Each row of a before or after table is a point. One or more steps were done to the points. Then noise was added and the rows were shuffled. The steps act on how far a point lies along the listed directions, d1 being the first. What was done? A step turns or swaps two directions, mirrors them in a line or flattens them onto one, adds a multiple of one to another, or multiplies one. Angles are multiples of 10 degrees, from the lower direction toward the higher: turns from -170 to 170, lines from 10 to 170 but not 90. Use the fewest steps. Two steps may share a direction if one is a turn and the other turns, adds or multiplies; they go together, in the order done. Otherwise the lowest direction goes first.
(in the rows, 128 means zero)

Directions:
(1): [159  95]
(2): [161 159]
Before (9 x 2)
[[123 170]
 [165 133]
 [101 102]
 [ 74 141]
 [153 193]
 [116 153]
 [125  85]
 [ 91 145]
 [102 159]]
After (9 x 2)
[[ 97  96]
 [126 169]
 [ 90 126]
 [158 108]
 [110 165]
 [189 162]
 [134 156]
 [151 162]
 [ 96 172]]
Steps: turn d1 and d2 by -40 degrees

Directions:
(1): [116 188 131 108  84 121]
(2): [136 168  88 144 165 164]
(3): [124 100  92 132  80 169]
Before (8 x 6)
[[140 140 104 160 175 153]
 [133  36 117 148 139 147]
 [141 148  64 151 113 205]
 [124  76 139 146 162 111]
 [135 169 132 111 125 123]
 [142  87 172 117 184 104]
 [145  54 133 150 162 131]
 [119  96 125 147 132 144]]
After (8 x 6)
[[130  80 109 155 153 147]
 [148  73 116 157 180 140]
 [146  93 114 160 206 142]
 [139  57 105 130 128 174]
 [142 157 197 120 166  64]
 [129  90 168 140 128  93]
 [129 146 137 106  91 122]
 [121 114 134 147 164 133]]
Steps: turn d2 and d3 by -150 degrees

Directions:
(1): [104 124 150 122 139 135 126  63 118 131 204]
(2): [137 129  85  79 133 167 135  75 111 101  89]
(3): [ 68 172 136 120 130  94 141 130 145  65 118]
(4): [ 96 146 128 119 140 179 137 179  65 128 147]
(5): [ 95 164  95 129 144 165 118 131 190 175 131]
Before (12 x 11)
[[126 148 113 136 138 138 127 186 130 154 132]
 [105 121 116 118 155 183 124  80 157 170 181]
 [146 107 148 174 100 117 139 202  68 121 105]
 [120 146 126 136 139 126 119 134 142 135 124]
 [133 141  89 115 156 131  99  94 186 198 156]
 [ 89 159 129 145 130 113 114 108 195 113 132]
 [156 106 112 141 132 147  82 180 117 191 137]
 [175  62 155 162  94 115 107 134 104 135 157]
 [131 145 118 173 130 171 100 181 140 219 164]
 [129 111 109 152 128 151 122 127 175 222 143]
 [117 121 138 158 117 149 123 128 133 165 176]
 [164  90 189 183  98  53 124 189 131 163 125]]
After (12 x 11)
[[ 85 138 117 119 156 174 127  78 162 151 174]
 [117 152 125 137 139 120 118 135 147 129 121]
 [179  79 192 195  97  51 116 197 128 183 134]
 [118 153 108 126 140 139 131 177 130 142 124]
 [110 131 136 156 120 147 127 126 134 156 173]
 [104 131 118 155 128 135 123 138 179 200 143]
 [104 160 101 118 154 109 104 105 196 176 159]
 [195  49 158 169  94 124 102 140  98 155 164]
 [ 75 170 141 149 129  92 115 121 201 104 137]
 [150 115 106 134 133 148  81 174 117 182 134]
 [110 164 111 160 134 165 106 170 146 194 151]
 [169  95 135 162  99 133 136 192  58 134  98]]
Steps: add 0.5 times d4 to d2; add 0.5 times d5 to d3

Directions:
(1): [117 154 137 132 124 107 136 185 140 108 147 168 132  75 118 126  39 153]
(2): [ 57 140 121 125 138 133  60 138 149 125  71 145  84 138 167 106 121 114]
Before (9 x 18)
[[108 131 135 125 121 122 120 150 131 122 131 143 124 104 133 130  83 133]
 [ 74 140 119 124 126 135  86 124 136 129  89 136 106 130 164 111 133 115]
 [118 138 136 129 124 126 131 149 130 119 128 137 124 109 125 128  98 139]
 [ 87 141 120 133 131 127  87 134 134 127  96 136 107 125 148 116 115 117]
 [146 115 128 119 123 136 139 110 124 137 136 109 132 137 125 119 152 127]
 [134 137 123 131 128 129 145 137 128 121 136 129 137 113 121 132 109 131]
 [137 131 122 127 119 124 129 132 134 134 137 126 120 114 135 133 113 139]
 [148 131 128 125 126 125 131 124 123 134 148 122 147 124 122 131 124 129]
 [143 124 129 134 122 118 147 131 123 120 133 130 146 116 113 134 119 128]]
After (9 x 18)
[[147 131 128 125 126 125 131 127 123 132 149 123 147 122 121 130 119 130]
 [ 85 145 123 133 130 123  87 142 136 124 100 141 108 118 147 115 102 121]
 [153 100 123 118 124 148 135  79 117 148 125  87 129 165 131 120 201 114]
 [ 97 153 142 128 119 105 126 199 141 104 147 177 126  60 126 127   7 154]
 [140 131 131 134 121 114 149 144 127 116 138 138 147 102 111 133  97 134]
 [134 140 124 129 118 118 132 146 137 128 142 137 121  98 133 132  91 146]
 [111 156 143 133 121 112 137 188 139 106 141 163 127  75 117 125  37 155]
 [ 76 137 118 123 127 138  83 114 134 133  86 129 105 138 166 111 147 112]
 [129 147 128 133 127 121 148 161 131 114 144 145 139  92 118 131  73 141]]
Steps: multiply d1 by 3

Directions:
(1): [176 109 118 101 187 132 124 132 120 170  89 137 135 101 162 144  57 158
 148  90 134 120 106  85 188 129  91  74 143 107 134  91]
(2): [111 129 121 122 143 128 177  85  59  92 132 127 168 166 108 159 128 165
 151 114  95 151 121 127 118 190  54 134 133 190 121 140]
Before (13 x 32)
[[169  99 114  96 182 121 101 133 126 177  92 117 141  87 162 122  75 142
  149  97 140  93 105 108 162 120 124  91 148 110 122  98]
 [171 113 131 118 144 133 115 153 145 151 123 113 134 110 145 142  92 158
  116 123 149 114 127 106 151 104 138 113 138 110 123 118]
 [115 155 136 134  89 115 121 163 157 135 148 129 107 127 130 104 165  86
  121 157 138 124 149 149 108 100 177 156 123 123 128 151]
 [105 119 142 140 103 131 113 141 156 134 143 114 104 120 106 127 156 113
   97 147 137 133 130 165 117 116 172 147 124 113 132 113]
 [ 78 137 143 156  69 107 158  99 104  90 172 110 132 172  87 132 184 115
  112 150 120 151 136 181  53 142 137 184 114 163 110 158]
 [192 114 138 104 187 131  90 157 153 176  83 137 119  73 176 126  57 133
  121 100 160 124 112  89 198  96 148  81 146  80 129  94]
 [146 101 128 140 137 119 123 143 161 155 124 134 124 106 133 124 124 115
  104 128 139 117 129 126 147 123 147 131 144 103 149 120]
 [140 131 127 127 139 154  95 176 166 159 125 118 103 101 136  91 131 117
  123 132 154 137 128 122 135 104 167 119 118  89 130 118]
 [ 94 162 146 181  56 119  99 169 182  98 164 120  69 143 116  87 208  69
   77 185 152 115 163 186  65  70 240 175 105  87 134 149]
 [ 94 131 138 140  82 127 125 143 151 116 144 130 105 154 102 112 165 107
  102 159 128 122 141 159  77 101 160 150 111 126 125 153]
 [104 127 131 124 116 121 159 111 132 107 155 126 142 129 118 151 155 120
  126 151 126 159 133 164  88 150 130 158 122 159 137 159]
 [115 142 138 147  81 135 112 116 142 119 136 132 100 129 109 120 151  94
  112 156 126 128 129 151  93 114 169 144 120 125 141 164]
 [123 125 116 123 120 122 130 122 127 132 148 110 118 106 116 121 123 120
  130 124 140 121 126 128 128 118 146 134 131 135 114 114]]
After (13 x 32)
[[152  98 126 134 153 121 136 138 144 156 116 136 133 109 136 131 111 126
  110 118 135 124 126 119 156 133 131 125 154 108 149 111]
 [109 125 136 127 106 118 140 126 156 116 156 125 131 119 121 139 161 107
  115 158 136 151 138 165  89 127 157 161 119 135 137 156]
 [171 113 127 116 151 134 127 138 123 141 126 112 143 122 143 153  87 174
  121 118 138 118 121 103 156 125 112 113 138 130 123 115]
 [110 127 138 135  97 130 104 160 176 140 132 137  90 136 117 102 145 102
   98 156 141 111 137 146  99  80 174 130 113  99 131 140]
 [123 123 116 117 125 118 130 124 128 137 148 107 119 102 115 122 115 122
  130 125 138 119 125 123 132 116 142 130 133 131 113 111]
 [135 148 133 124 110 116 112 175 167 161 131 134 102 108 148 104 137  87
  125 146 149 118 140 133 133  88 177 132 127 100 132 132]
 [124 115 140 133 118 133 101 149 164 151 133 118  99 109 121 128 133 114
   99 138 143 125 122 149 135 108 174 129 128  96 133 101]
 [142 147 141 162  96 124  66 193 211 152 131 129  56 101 156  84 151  75
   83 158 178  98 149 151 123  39 249 124 114  35 141 112]
 [ 90 135 149 160  57 107 124 132 150 117 173 110 105 149 102 111 183  87
   95 158 142 134 137 181  57 102 190 179 112 121 116 152]
 [156 126 120 115 166 152 104 169 151 169 110 120 114  98 143 102 105 134
  136 117 151 142 119 106 152 118 142 100 127  93 131 106]
 [131 137 139 139  92 134  95 125 158 141 127 138  88 109 119 118 133  92
  113 151 135 119 121 138 112  95 179 127 121  99 148 150]
 [156 104 115  97 189 119 127 111  90 156  96 115 164 105 151 137  83 159
  159  94 119 104  97 110 156 152  86  98 150 144 115 112]
 [186 114 130  99 206 130 128 125 101 158  79 141 150 101 166 150  48 167
  140  81 136 142 102  80 201 142  89  75 152 124 122  95]]
Steps: turn d1 and d2 by 40 degrees
